Rows are points. Each table stands for the endless flat space through its points: a line for two points, a plane for three, and so on. Write the one point that lies in both, or say that there is none.
In the rows, zero is written as 128.

First, 2 rows:
[[ 95 142  87 131]
 [143 112 129 185]]
Second, 3 rows:
[[135  98 112 122]
 [107 110  80 146]
 [111 115  87 149]]
They share: no point

First:
[[165 164 147 108  86  98]
 [165 161 152 100  94  96]]
Second, 2 rows:
[[174 149 151 110 102 106]
 [156 167 163  74 102  82]]
They share: [165 158 157  92 102  94]

First (2 x 9):
[[122 118 107  98 148 136 157  95 107]
 [108 130 115 110 134 126 143  93 119]]
Second:
[[106 130 111 125 133 124 143 102 136]
 [106 118 107 131 135 120 159 110 152]]
They share: no point

First:
[[102 106 135 115 123 163 162 156 156 106 110 124]
 [138  74 131  91  91 147 126 124 196 138 138 148]]
Second (2 x 12):
[[119 114 148 120 106 178 145 169 180 125  99 121]
 [115 104 140 116 112 172 152 161 174 120 104 127]]
They share: no point

First (3 x 18):
[[139 103 136 157 151 150 189  89 107  81 125  90 111 160 109 129 135  88]
 [151  89 118 169 141 140 173 105 107  97 125  94 121 144 125 139 149  72]
 [170 146 137 138 121 100 136 147 142  94 170 112 156 187 117  89 142 105]]
Second, 2 rows:
[[159 113 118 172 114 120 186 121 132 111 118 103 149 168 136 113 146  87]
 [159 129 146 148 150 132 150 113 108  75 154  83 113 156 100 113 130  99]]
They share: no point

First (4 x 20):
[[154  91  98 136 151 100 150  91 118 139 183 108 152 130 120 140 147 133
  141 115]
 [121 117 129 128 119 101 145 111 110 126 171 125 142 156 109 119 134 146
  121 115]
 [130 101 139  90 137 108 112 115 106  86 130 175 101 185  93 118 129 174
  126  83]
 [163 103 125  85 172 127 150  76 112 118 174 147  77 142  78 128 126 169
  126 130]]
Second:
[[158 143  79  67 172 125 127 126 153 118 142 162  97 159  88 104 135 189
  167  90]
 [148  85 125 105 156 101 127  82 103 106 160 138 109 141 106 130 139 159
  133 106]
 [137 113 100  91 172 116 121 105 129 106 166 132  94 138  94 119 141 180
  149  99]]
They share: no point

First (2 x 24):
[[155 113 117 142 121 148  68 143 115 128 113 137 112 142 143 159 164 116
  151 112 113 102 138 123]
 [110 143 132 122 156 138 113 163 150 123 108 167 147 132 133 114 159 146
  136 157  83  82 143 173]]
Second:
[[137 113 138 128 131 143  85 159 165 128 110 134 119 150 140 130 140 153
  135 143 103 118 145 166]
 [118 118 139 126 150 135  90 179 150  86 140 145 115 147 137 102 142 141
   96 154  64  78 158 175]
 [146 132 119 132 124 150  93 129 141 173  75 151 143 133 138 166 168 139
  190 126 137 125 124 138]
 [127 139 142 146 155 152 100 181 142 101 125 154 135 148 155 110 148 149
  127 123  80  77 151 147]]
They share: [128 131 126 130 142 142  95 155 136 125 110 155 133 136 137 132 161 134
 142 139  95  90 141 153]

First (4 x 24):
[[162 137  94 125 114 107  79 114  96 158 132 121 172  96 183 114 175 113
  131 147 113 121 111  85]
 [172 153  75 139 113 125  94 139 123 117 133 150 141  94 161  86 151  85
  153 168  98 154 121  80]
 [158 185  75 113 127 171  64 185 157 167 187 192 227 166 135 168 155 127
  153 190 140 142 123  88]
 [152 121 116 135 106 101  91 110  84 178 128 113 176  92 193 124 187 123
  127 135 113 115 125 111]]
Second, 3 rows:
[[161 107  92 144  64 167 103 154 131 129 119 155 155 123 199  72 126  94
  189 157  85 199 166 120]
 [143 142  71 135 100 132  93 174 114 148 136 153 136 106 168 106 149 117
  153 169 113 153 141 106]
 [197 149 134 162 112 149 115 106 149 123 149 167 209 117 157 108 168  64
  165 157  85 163 136 108]]
They share: [161 149  92 144 109 134 100 151 125 141 143 158 161 108 160 111 159 100
 153 166 106 151 136 105]

First (5 x 24):
[[120 120  97  58  84 116 158  62 143 109 121 122  53  89 129  85  96 176
  130  91 108 138 183  73]
 [131 116 135 112 122 160 165 128 141 130  75  82  83 164 120 133 144 157
   92  74  93 162 170 123]
 [133 147  97 113 106 145 109 103 157 160  86 121 127  80 160 100 118 119
   99  60  65 148 124 106]
 [123 142 100 126 106 146 145 117 142 141 107 111 103 104 136  90  95 148
   96  98  92 138 135 101]
 [136 164  95 138  80 120 138 120 141 123 117 124  73 101 121  51  74 182
  110 151 134 102 133  81]]
Second, 3 rows:
[[109 141 105 130 104 145 170 126 123 129 128 112  73 113 120  98  96 132
   98  95  71 137 139 108]
 [101 131  93 106 108 159 162  78 133 151 144  98 125 117 154  80  62 164
   82 117 101 125 143  70]
 [117 136 108 124  97 134 166 126 134 122 109 111  69 100 113 104 106 133
  102  79  74 143 144 113]]
They share: no point
